Every row gives one point. To make a cloud, some directions were put in groups of two or more. Within a group, all points are equally far from the middle, so they leave a hole (a ring in 2 directions, a hollow ball in 3). The other directions are filled evenly. Then the cloud was stretched, turned, moved and blurred a little. How many holes are there, and how many directions does each take, smallest first?

Cloud (13 x 2):
[[1.2,-5.5],
[-4.9,-4.9],
[5.6,3.8],
[5.1,4.4],
[-0.6,4.3],
[2.8,-4.5],
[-5.0,-4.6],
[-2.0,3.5],
[-4.6,-5.2],
[-3.2,2.4],
[-4.7,0.3],
[5.2,-1.9],
[5.8,3.7]]
Holes: 1 (2)

Cloud (19 x 3):
[[3.5,-3.1,-3.3],
[6.4,0.9,-2.4],
[5.1,-3.0,-1.6],
[6.4,5.4,-3.1],
[-2.1,7.1,-2.8],
[-4.4,-4.2,1.2],
[1.2,5.0,1.3],
[-3.3,5.2,-2.4],
[3.9,1.6,4.5],
[3.9,8.4,-2.6],
[3.9,3.6,2.3],
[-4.5,0.6,-1.7],
[6.1,1.2,2.5],
[-4.5,0.6,-3.8],
[-3.0,-6.4,0.4],
[6.5,5.2,-3.7],
[-0.1,5.5,0.5],
[0.1,-0.4,-7.5],
[5.2,8.5,-3.8]]
Holes: 1 (2)

Cloud (29 x 4):
[[-5.0,-4.2,6.7,-3.5],
[-6.8,-2.2,1.2,5.8],
[-4.9,-2.3,1.7,7.6],
[4.4,-0.2,3.9,1.8],
[-2.3,3.9,-7.0,0.8],
[4.2,-6.1,-1.4,-1.1],
[-6.7,-4.9,1.0,3.4],
[3.9,0.4,4.0,3.0],
[2.8,-2.2,-6.8,-0.6],
[2.8,0.7,-5.8,5.5],
[-3.1,2.2,2.7,-6.6],
[-1.3,-3.5,-0.3,8.0],
[-0.5,1.9,0.0,-7.4],
[-3.8,-1.3,-2.4,-5.8],
[-4.0,-0.8,-4.2,-4.2],
[-3.2,0.1,8.0,3.0],
[-1.6,5.6,1.6,-4.9],
[4.5,-3.4,-3.2,-3.6],
[-3.9,-0.9,-4.0,-4.5],
[2.3,7.5,-2.4,0.4],
[-5.2,-1.8,4.5,-5.7],
[-0.8,0.1,2.8,8.3],
[3.1,-4.2,-5.3,2.5],
[3.2,4.2,-0.4,-4.7],
[-5.1,0.6,7.6,-2.0],
[-6.5,-5.9,1.5,1.9],
[-0.5,8.3,-2.8,0.4],
[3.9,-4.7,4.0,-0.7],
[-7.1,-3.9,0.8,4.0]]
Holes: 2 (2, 2)

Cloud (55 x 6):
[[-2.6,6.1,-7.4,-1.4,-1.3,3.7],
[3.2,2.6,-0.7,-1.9,-1.1,2.9],
[-5.5,-7.0,5.0,-2.2,3.4,0.8],
[-2.5,-6.4,3.6,4.5,0.7,-6.5],
[-5.4,1.3,1.3,3.5,2.2,6.2],
[-6.5,-5.6,2.9,-0.3,1.0,2.9],
[-8.8,1.0,1.3,1.0,1.6,5.2],
[1.5,-0.4,-1.7,-4.6,2.8,0.0],
[5.3,-1.5,3.4,3.6,4.6,-2.4],
[-1.9,-4.2,4.5,-0.7,9.7,-0.1],
[-1.8,4.1,0.3,-4.0,7.5,2.6],
[-2.8,0.6,2.6,8.2,4.0,-1.3],
[6.8,-5.0,1.5,3.8,-2.7,-4.5],
[5.7,-6.7,0.0,5.4,-4.2,-4.2],
[1.3,-5.3,-1.1,-2.8,6.2,1.7],
[-3.7,1.5,6.7,-0.6,9.2,-1.8],
[1.6,1.8,-5.4,6.5,0.3,-3.4],
[-2.5,3.4,8.5,3.9,2.3,-5.5],
[-5.6,8.4,-2.3,-2.0,5.0,6.4],
[5.4,-1.2,3.4,3.5,4.4,-2.3],
[1.8,0.1,-2.1,6.8,0.6,2.3],
[-3.7,-4.0,6.8,-0.8,9.0,-1.2],
[-1.6,-2.0,8.7,2.9,3.3,-6.6],
[-5.0,-6.3,6.1,-2.8,3.1,2.3],
[2.1,-4.3,-1.5,-3.9,4.4,1.0],
[-3.7,-1.8,1.5,5.1,-4.8,0.4],
[-2.3,0.1,1.5,-4.7,-1.1,-0.5],
[-4.4,4.7,-0.5,-3.5,-1.2,-1.6],
[-6.4,3.4,0.0,2.2,2.8,7.1],
[-1.2,6.9,-4.6,-3.3,0.0,3.9],
[0.9,-3.4,-0.3,-3.9,0.7,-2.7],
[-5.3,-5.0,-1.2,-0.1,-1.3,-0.8],
[3.5,-6.6,3.5,4.5,-2.2,-7.8],
[0.0,-1.9,2.3,-3.3,-2.8,0.6],
[-1.3,-6.0,7.9,4.5,0.9,-0.3],
[0.7,-6.1,3.2,7.0,-3.8,-5.4],
[-4.2,-5.4,0.1,2.2,-0.2,-4.5],
[-3.0,6.3,-6.7,-1.0,0.8,5.6],
[-1.2,-5.0,3.5,0.8,9.2,-0.6],
[-5.4,-0.8,6.5,-4.2,8.1,3.1],
[-2.1,-1.0,3.2,-2.3,1.1,-5.3],
[-3.9,-6.7,6.0,-1.0,0.9,2.6],
[2.7,-7.2,-1.1,0.3,-4.3,1.1],
[-3.3,4.7,8.1,1.5,2.7,2.2],
[-7.2,8.5,2.3,-0.4,3.5,6.5],
[-1.6,5.7,-5.7,3.5,3.1,-1.3],
[-6.9,0.7,0.5,1.3,3.6,6.9],
[-6.3,6.1,3.9,-1.0,-1.7,2.2],
[-5.4,-1.3,5.9,-4.3,2.6,0.4],
[-3.3,1.4,-6.6,0.9,-2.4,-1.9],
[0.4,4.3,-2.2,7.8,1.3,0.5],
[-3.0,-3.5,6.2,-0.9,9.6,-0.8],
[4.9,-5.0,-2.7,6.6,-2.5,-5.3],
[0.5,-7.2,1.6,3.7,-1.0,-7.5],
[1.2,1.8,-5.5,4.5,-6.2,1.4]]
Holes: 3 (2, 2, 2)

Cloud (76 x 8):
[[8.3,4.5,0.0,3.5,2.9,3.7,1.0,1.1],
[3.5,-1.9,3.7,2.3,0.6,-11.5,4.0,-5.6],
[0.3,2.5,-3.7,4.2,-0.2,0.5,1.2,3.8],
[5.2,-1.1,1.3,-3.1,-5.4,3.0,2.7,4.1],
[1.7,9.0,-0.1,-0.2,-2.4,-0.8,5.2,4.0],
[2.5,6.3,-2.4,3.6,2.6,0.7,-9.0,0.1],
[9.3,-2.4,-3.4,-3.8,1.6,-3.6,3.6,-5.6],
[-3.9,3.3,-5.2,4.5,0.2,-3.5,-1.3,-5.2],
[-1.2,-6.5,-1.2,4.6,-1.4,-5.6,1.1,1.0],
[-0.6,1.5,-2.2,5.4,-0.9,-7.7,-0.1,3.6],
[-1.1,-6.4,-2.5,-0.9,-1.8,-10.6,3.5,0.8],
[1.5,0.9,1.2,5.5,7.1,-5.9,-1.4,3.0],
[3.3,-1.7,-2.5,-1.8,0.2,1.3,3.5,-5.7],
[4.0,1.7,1.4,-0.3,-4.1,-2.5,-6.8,2.2],
[-4.2,1.1,0.0,0.4,0.8,-3.8,-6.1,-2.8],
[-2.3,-8.0,-1.4,2.3,-5.3,-7.4,1.4,5.3],
[2.3,3.3,2.0,-0.5,-8.9,-2.3,-0.9,0.6],
[1.2,-5.0,-3.9,4.4,-5.1,-6.6,3.8,-4.1],
[4.3,-3.8,-1.0,-2.5,-4.1,6.0,8.4,-1.5],
[7.7,-4.7,4.7,1.0,-0.7,3.9,7.4,1.1],
[1.4,0.5,-1.4,-0.8,0.8,4.4,1.4,1.5],
[-0.6,-1.5,-0.5,1.7,0.8,-12.2,-1.4,1.8],
[3.9,-14.4,5.5,-1.1,2.5,-5.6,4.5,-1.8],
[-3.5,0.3,-3.7,0.1,4.3,-3.1,-6.6,3.4],
[2.1,-0.3,6.0,-3.7,-2.2,1.9,0.6,10.7],
[-2.6,-5.8,2.6,2.9,-1.7,-8.9,0.8,6.0],
[-1.0,1.3,0.3,3.4,3.9,-11.5,-4.3,0.9],
[2.0,-7.9,0.5,0.0,-3.1,2.1,0.6,0.5],
[4.3,0.7,2.3,2.8,-4.3,-1.7,8.1,4.1],
[0.5,7.6,-1.8,0.3,-1.4,8.2,4.7,-5.6],
[8.9,4.3,-0.2,1.6,0.4,-0.6,6.8,-2.4],
[10.0,-5.4,4.3,1.0,-1.6,4.2,1.6,-1.9],
[3.0,-7.9,5.6,0.0,0.2,-6.6,0.6,11.6],
[6.9,-3.6,8.9,5.0,0.2,-1.0,5.0,1.6],
[3.2,3.5,2.7,-1.3,0.4,-2.4,-0.5,-2.9],
[-0.5,4.8,-3.6,2.3,-3.6,-5.1,3.4,-7.0],
[2.3,-6.1,4.2,2.0,-2.3,1.9,8.5,3.5],
[0.8,-3.7,1.1,1.7,-4.6,3.6,4.7,1.3],
[1.6,-2.2,4.1,4.4,5.0,-5.1,-2.2,-1.2],
[4.6,-10.1,4.3,-0.8,3.4,-4.1,5.5,-4.9],
[-2.8,2.2,0.3,1.5,-4.1,-5.3,2.9,-4.2],
[-1.0,11.5,-3.7,-0.5,-2.4,-0.2,-6.2,5.7],
[7.6,-4.4,2.4,-4.3,3.8,0.3,1.4,-4.0],
[1.5,5.9,-6.0,0.4,-2.9,2.5,6.3,-6.0],
[-2.6,-2.8,0.1,5.5,6.3,-8.0,-3.7,-0.4],
[3.1,-0.5,3.6,-2.4,-1.2,-5.0,4.1,2.5],
[4.1,0.3,1.7,5.8,0.8,0.3,0.2,3.0],
[-2.0,-3.6,2.6,1.4,0.8,0.7,5.7,3.1],
[-0.8,1.5,0.2,2.6,7.4,-2.2,2.6,1.0],
[0.7,-3.4,-1.4,-0.6,-4.1,4.3,-0.9,-1.5],
[-3.0,-3.1,-5.6,-0.9,3.5,-4.8,-3.0,1.0],
[5.5,-7.1,6.9,2.5,0.8,-0.6,6.6,6.4],
[2.4,2.9,-0.9,3.2,0.5,3.6,1.6,-9.8],
[2.3,2.6,0.3,2.1,-8.2,-0.8,5.5,-5.6],
[5.2,-6.5,5.1,-3.5,-2.8,-2.6,2.4,1.7],
[4.2,1.4,-0.3,4.1,-2.6,2.1,-5.0,-7.3],
[6.0,-0.9,2.8,2.2,-6.4,-3.8,-4.4,4.0],
[1.5,-0.3,-0.8,-0.4,0.3,-4.8,2.8,5.8],
[-2.0,5.2,-4.1,1.9,2.4,-2.0,-7.8,6.4],
[-4.6,-1.1,-0.6,2.3,-0.9,-1.8,1.3,-5.4],
[1.8,-0.7,1.3,1.7,5.5,0.7,3.7,3.7],
[3.4,-6.1,-0.9,0.2,-4.2,5.8,2.5,-0.2],
[4.6,-2.9,0.9,3.6,-2.0,2.2,1.9,9.0],
[7.3,-11.7,7.0,1.3,-0.2,-5.3,10.0,5.5],
[1.7,-1.5,-1.6,2.8,0.5,-5.3,-1.1,2.4],
[7.7,-5.4,3.3,-1.4,-0.4,-6.0,4.3,-5.4],
[3.8,-1.3,-7.1,1.5,-2.9,-1.6,6.2,-4.8],
[8.1,-8.7,7.6,-1.6,-0.9,3.0,0.3,8.5],
[0.9,2.1,-0.2,2.9,-2.7,1.7,-2.0,-0.6],
[1.9,-4.9,-0.4,3.8,-2.1,2.9,-1.5,5.2],
[4.0,2.1,-2.4,1.9,2.8,2.3,-2.9,-6.2],
[3.1,-1.3,-1.9,1.7,5.2,-6.6,1.3,-2.4],
[-0.2,2.3,6.6,-0.7,-3.5,-3.9,-5.9,4.9],
[2.7,-2.9,6.0,-1.4,-2.6,-10.0,0.3,1.9],
[1.7,-2.5,5.0,4.9,1.6,-6.1,2.2,2.9],
[-1.9,-3.2,-6.4,3.2,3.4,-9.8,2.3,-0.4]]
Holes: 0

Cloud (104 x 9):
[[0.3,-4.2,-0.3,-3.3,7.2,3.8,4.2,-1.3,-5.6],
[2.1,-1.8,6.9,-2.4,-8.2,3.5,1.8,6.9,-3.4],
[0.4,-9.4,1.8,-4.3,0.9,-1.4,-0.1,6.6,2.1],
[-2.5,-3.4,0.4,3.1,-1.1,-1.0,-5.1,-0.4,6.5],
[-0.1,-4.8,1.3,2.1,1.1,2.1,-4.2,9.1,-3.6],
[-3.8,3.0,2.8,-6.4,-0.6,-2.4,-4.4,6.5,4.9],
[6.6,-5.4,1.0,0.3,6.4,5.6,2.0,1.3,-1.3],
[-4.2,-0.9,2.9,1.0,-2.1,4.8,5.8,-0.7,2.2],
[6.7,1.1,-0.4,-1.5,-3.0,-1.9,-0.8,11.2,-0.3],
[4.2,-4.1,3.7,-8.8,-2.4,0.6,-2.4,-1.2,-8.5],
[0.4,-1.4,4.1,-1.1,-6.1,-5.0,-0.1,8.1,-3.7],
[2.9,-4.9,-3.4,-9.9,-3.0,1.5,1.6,3.7,1.2],
[-0.7,2.3,0.2,-6.2,-8.3,0.0,-4.1,-0.8,-2.5],
[-4.0,-6.3,-5.0,-8.7,-2.6,3.5,-5.3,6.7,3.3],
[2.3,7.4,-3.9,-6.7,-4.4,-4.0,-1.1,-3.5,-2.7],
[-4.2,3.9,-2.2,6.1,-4.0,2.4,3.4,0.6,0.4],
[-1.4,-1.3,-4.4,-11.1,3.7,1.7,-0.3,-2.2,-4.3],
[4.1,2.0,0.0,-3.2,-4.3,-6.6,-0.7,-0.5,-6.9],
[0.4,0.8,-1.7,-8.5,-1.4,3.4,-2.4,9.9,3.5],
[2.7,0.9,-1.8,3.2,-0.4,1.9,-2.2,-8.4,-5.1],
[2.2,2.8,-3.7,0.5,-4.5,-7.6,0.0,6.0,0.3],
[-0.1,1.0,6.2,-2.1,1.1,-3.9,0.8,5.6,2.7],
[-0.4,-0.9,-5.6,-11.4,-0.7,1.8,-2.7,-2.3,-4.5],
[1.8,-2.0,0.6,0.8,-1.0,2.1,-5.6,-5.2,-4.8],
[-0.2,-4.2,1.8,-1.7,8.2,3.3,1.8,5.4,1.0],
[-3.8,-7.3,0.9,-7.6,-0.9,6.6,-4.1,6.3,-1.0],
[-0.3,-1.1,0.2,5.0,8.2,1.9,-2.6,1.8,0.7],
[4.5,1.0,4.0,-5.1,0.1,10.8,-1.6,2.9,-4.0],
[-6.0,-4.6,2.1,-0.6,5.3,5.3,0.2,1.4,-6.5],
[0.8,-4.7,1.6,-8.8,-0.2,-2.8,-5.0,1.2,0.2],
[-0.1,-3.1,-3.6,-5.1,1.9,6.1,2.2,2.0,-7.6],
[0.9,0.6,0.4,5.5,0.7,1.8,-1.7,5.3,-7.1],
[0.4,1.4,-8.5,-1.4,1.7,6.4,-0.3,-0.1,-4.3],
[5.1,-3.0,4.3,4.3,-2.7,4.3,4.1,0.4,0.6],
[3.4,1.9,8.2,-0.5,-3.2,7.5,5.6,-1.2,-4.5],
[0.9,1.3,1.8,4.2,-6.8,2.3,2.9,5.4,-5.8],
[-0.2,-3.9,-7.8,-7.1,-0.8,2.2,1.6,2.2,-1.8],
[-1.3,-2.7,-6.6,3.4,-1.0,2.4,-5.3,6.2,-3.2],
[-0.2,3.1,-2.3,3.4,-4.8,2.3,-6.4,7.1,1.5],
[-2.1,-2.2,-1.6,1.6,-3.2,-0.5,-4.1,1.0,8.5],
[8.6,-4.8,-0.1,-2.2,-0.3,0.0,2.4,2.2,1.4],
[2.4,2.9,-6.2,-5.7,7.4,-2.3,-3.0,-2.1,-4.4],
[-4.7,-3.0,1.8,0.2,-1.3,1.9,-5.6,-2.4,5.6],
[2.1,-0.7,0.5,-9.5,-1.5,6.7,-3.9,6.7,-3.4],
[1.1,-4.1,-0.2,-1.7,-5.1,-6.4,-0.2,6.4,-1.2],
[1.4,-1.5,-8.6,-5.4,-1.8,1.5,1.6,-0.9,-1.1],
[-3.2,-6.2,-3.5,5.5,3.8,6.5,-1.1,3.7,4.8],
[-4.5,-0.7,1.3,5.3,-3.0,2.5,1.4,9.0,-4.5],
[-2.4,-4.4,8.6,-4.8,-4.2,-1.4,-0.4,6.1,1.5],
[2.2,1.0,4.7,6.6,-2.6,1.5,5.4,0.0,-6.2],
[-1.2,-1.6,-8.3,-3.8,5.0,-4.1,-5.8,1.4,3.5],
[-2.8,4.5,0.9,1.2,2.6,-5.2,-2.3,3.2,5.3],
[5.6,-6.0,8.0,-0.5,-2.0,3.7,3.0,1.8,-1.0],
[3.6,5.9,-2.2,-10.6,-5.8,-2.4,-1.0,-0.6,-0.8],
[7.0,3.4,-1.2,-4.3,-8.5,0.6,2.4,6.4,-5.4],
[1.2,0.0,-1.5,-5.1,-2.7,-1.2,-4.5,-5.1,-7.0],
[-2.3,-4.1,-6.3,-2.1,-1.1,4.2,-1.1,7.4,-4.3],
[1.0,-2.1,-5.3,-0.1,3.1,6.0,-4.1,4.1,6.5],
[-4.3,-5.9,-1.0,2.5,-7.9,3.6,-2.8,4.1,2.3],
[2.0,2.9,-7.6,-0.6,-3.1,-0.2,-6.4,7.6,-1.5],
[1.9,-3.1,1.1,-3.9,3.1,3.0,-2.0,1.0,-10.6],
[-3.9,-2.0,0.5,8.2,-2.6,1.2,-2.6,-2.2,3.2],
[1.2,-2.1,1.9,-5.0,-2.1,2.4,-1.0,11.6,-4.0],
[-2.7,1.0,0.8,-1.9,-1.6,-9.0,0.7,5.4,-0.1],
[0.0,-6.3,-0.5,0.5,5.0,3.1,5.2,-0.4,-2.0],
[2.0,-3.0,-1.3,2.3,-3.5,4.3,-5.3,-2.1,1.4],
[1.6,0.7,3.7,4.6,-3.5,5.1,6.5,-0.1,-2.9],
[3.7,-3.3,1.0,-12.3,-1.6,1.7,-4.9,-0.8,-5.1],
[-0.8,-6.1,0.3,-2.0,-0.8,6.6,-1.9,9.0,-4.0],
[-4.2,-2.7,-2.1,-9.6,2.2,0.3,-1.7,8.3,-3.2],
[-2.6,3.2,0.3,8.9,0.8,-1.3,3.0,2.9,-3.4],
[-3.5,2.3,5.7,-1.5,-0.8,4.5,4.1,-2.2,1.3],
[0.3,5.2,4.4,2.7,3.7,2.9,-3.4,-1.2,-2.0],
[-2.8,-0.7,-3.1,0.3,9.8,-1.7,-1.2,0.6,-0.4],
[2.9,5.6,-9.5,-6.7,0.7,3.3,-2.3,0.5,-4.2],
[6.2,0.1,-7.2,-0.3,5.2,3.8,-2.6,-0.3,3.4],
[1.5,-1.8,-2.3,-2.6,8.3,-1.1,0.3,-4.1,-3.6],
[-0.3,0.0,-5.1,-1.7,4.9,8.7,0.2,-2.4,0.7],
[-1.4,-5.4,5.4,2.9,-3.3,0.6,1.5,0.5,-7.0],
[-3.5,0.8,-0.8,9.1,-0.4,2.1,-5.0,6.4,0.5],
[-3.3,-7.5,4.5,-1.4,-2.8,-3.8,-3.8,5.1,0.9],
[-3.8,-4.9,1.8,-3.3,3.2,8.7,0.8,-1.7,-5.6],
[0.3,4.0,3.6,-0.7,-1.0,4.4,7.1,0.3,-5.0],
[-0.7,0.9,3.7,-7.6,0.9,-0.9,-4.5,8.2,0.3],
[4.0,3.9,-6.2,-0.3,-0.7,-4.1,0.2,8.2,-1.9],
[-1.8,2.0,5.1,4.7,1.5,-2.0,5.1,-0.7,-3.6],
[6.9,-3.1,-5.4,-10.7,-4.8,3.0,-1.5,2.3,-0.9],
[1.4,-2.6,-0.3,-10.0,3.3,6.2,-4.7,2.7,3.3],
[2.0,-4.3,4.8,-3.7,2.4,5.8,0.0,-4.7,-9.4],
[-4.6,-6.2,0.7,4.6,4.8,7.6,1.8,4.5,-1.7],
[-1.5,-0.3,5.3,-4.4,1.2,0.3,5.9,-1.8,-0.2],
[4.2,1.3,8.0,-1.0,-3.0,-0.5,-2.0,5.8,-4.4],
[-5.7,-2.9,9.2,1.9,-2.1,2.4,2.9,-0.7,-4.2],
[2.3,3.3,0.0,-2.5,1.6,8.7,-5.0,0.9,1.7],
[4.9,3.2,5.3,0.0,2.2,-2.0,5.1,-4.3,-4.2],
[-3.9,2.2,3.7,-4.5,-4.2,-0.6,3.0,3.7,-6.6],
[0.8,2.6,2.3,0.5,-2.2,-4.5,3.9,0.7,-8.0],
[0.6,4.2,3.3,-6.7,-5.6,-2.1,-1.5,-1.3,-7.1],
[-2.3,1.3,-1.6,-1.9,1.1,-1.9,4.2,8.6,-3.2],
[3.9,6.1,2.7,3.5,0.0,-2.3,2.5,-5.5,-7.3],
[2.7,-1.2,-0.6,-5.8,-4.5,-2.6,-6.8,-1.0,-1.3],
[1.6,2.7,3.0,-4.0,-4.8,1.6,3.8,5.2,-8.4],
[-2.4,-0.8,2.8,-2.6,-1.2,6.1,-1.2,9.8,5.2],
[0.7,-2.2,-6.1,1.4,7.3,-1.7,-0.7,4.8,2.0]]
Holes: 3 (2, 3, 3)
